Each row is a point. The points of each table are mixes of a few directions, plus a little noise. Count the directions of each table, and those that both share. Where both have some left over, give the other angles between the two spaces (their principal angles), to ten degrees, smallest first.
In the rows, 128 means zero.

First:
[[102 157 194]
 [ 72 136  87]
 [136 117 108]
 [202  98 124]]
Second, 4 rows:
[[148 120 125]
 [ 70 155 143]
 [102 151 171]
 [193  86  72]]
Directions: first 2, second 2, shared 2

First:
[[155  88  95 164 153 163]
 [151 124  70  65 117 132]
 [135 150  69  89 129 134]
 [ 99 143 201 156 121 102]
 [115 123 196 127 104 101]
 [ 65 227 150 148 143 101]
 [176  42 117 145 130 162]]
Second, 7 rows:
[[118 100 115 145 100 103]
 [ 70 136  87 134 131 115]
 [136 172 143 103 172 165]
 [187 187 182  87 191 193]
 [200  46 166 160  54  89]
 [ 76 131  91 134 127 113]
 [108 125 112 133 123 119]]
Directions: first 3, second 2, shared 0; angles 30, 90

First (7 x 8):
[[135 102  86 134 211 153 128  76]
 [ 93  86 101 160  87  92 161 172]
 [ 82 193 154 117 128 173  93 130]
 [154  97 123 132 197  98 154  76]
 [189 101 161 163 109 156 153  88]
 [152 172 192  92  76 103 111 150]
 [ 86 145  79  96  89 114  92 206]]
Second (8 x 8):
[[113 121 115 122 140 136 122 136]
 [154 169  42  82 171 109  84 126]
 [183 135 232 174  62 104 179  89]
 [141 139 122 124 128 121 125 122]
 [ 86  69 236 187  76 158 186 137]
 [ 96 115 100 118 148 144 116 147]
 [176 177  65  90 155  96  93 112]
 [ 73  97 110 127 148 157 123 157]]
Directions: first 5, second 2, shared 1; angles 40

First, 8 rows:
[[118 118 125  88 116 188 135 126 145 150 103]
 [122  67 150 138 206  81 112 175 120 120 145]
 [ 95 114 160 136 141  72 111 204 104 114 126]
 [120 174 106 117 130  66 117  43  52  84 126]
 [154  83 111 166 173 153 179 200 186 152 110]
 [171 175 100 105 124 170  89 137 205 127 125]
 [108 149 166 136  21 147 126  11  67 142 181]
 [138 145 108 135 115 146 155 129 142 135 109]]
Second (10 x 11):
[[101  95 134 137  52 234 142 118  90  91  30]
 [151 163 155 121 170  72 104 157 148 111 200]
 [145 182 168 101 173  67 110 149 132 102 216]
 [116  72  93 162  81 190 139 116 128 147  41]
 [126 155 138 100 151  95 136 118 117 130 169]
 [121 165 144  85 149  98 145 106 101 129 170]
 [139 166 199 122 118 144  98 171 119  44 162]
 [125 111  70 125 160  81 153  93 144 208 134]
 [122  99  84 136 127 129 147 104 133 176  97]
 [139  67  96 189  95 172 109 151 164 142  60]]
Directions: first 6, second 3, shared 1; angles 50, 60

First:
[[114 147 139 117 140 107 102 125 152 131 120  94]
 [171  82 110 141 112 207 160 131  70 107 174 217]
 [140 106 109 162 111  97 142 118 113 132 151 108]
 [102 160 142 117 141  78 100 126 169 139 100  67]
 [163  81 104 158 102 166 172 129  77 119 164 188]
 [102 166 157  83 150 146 107 142 157 129  84 134]
 [120 145 136 123 144 102  88 118 151 126 136  83]
 [106 152 136 120 133  87 116 129 155 139 102  85]
 [133 110 109 156 107 104 167 130 112 138 125 127]
 [165  91 116 139 122 193 137 124  85 107 178 190]
 [ 94 168 152  92 144 116 118 141 165 139  71 112]]
Second:
[[119 141 139 106 134 152 134 139 132 128 103 154]
 [129 127 127 129 127 125 128 127 128 128 130 125]
 [135 119 120 143 124 110 123 120 125 127 146 109]
 [124 133 133 118 131 138 131 133 131 128 117 137]
 [133 121 121 141 125 114 125 120 126 128 143 113]
 [111 150 149  88 138 172 139 150 136 130  81 174]
 [115 146 144  97 135 162 137 145 136 129  92 163]
 [114 146 144  96 136 164 137 146 134 130  91 166]
 [172  70  75 231 102  14  99  72 106 124 249   8]]
Directions: first 3, second 1, shared 1
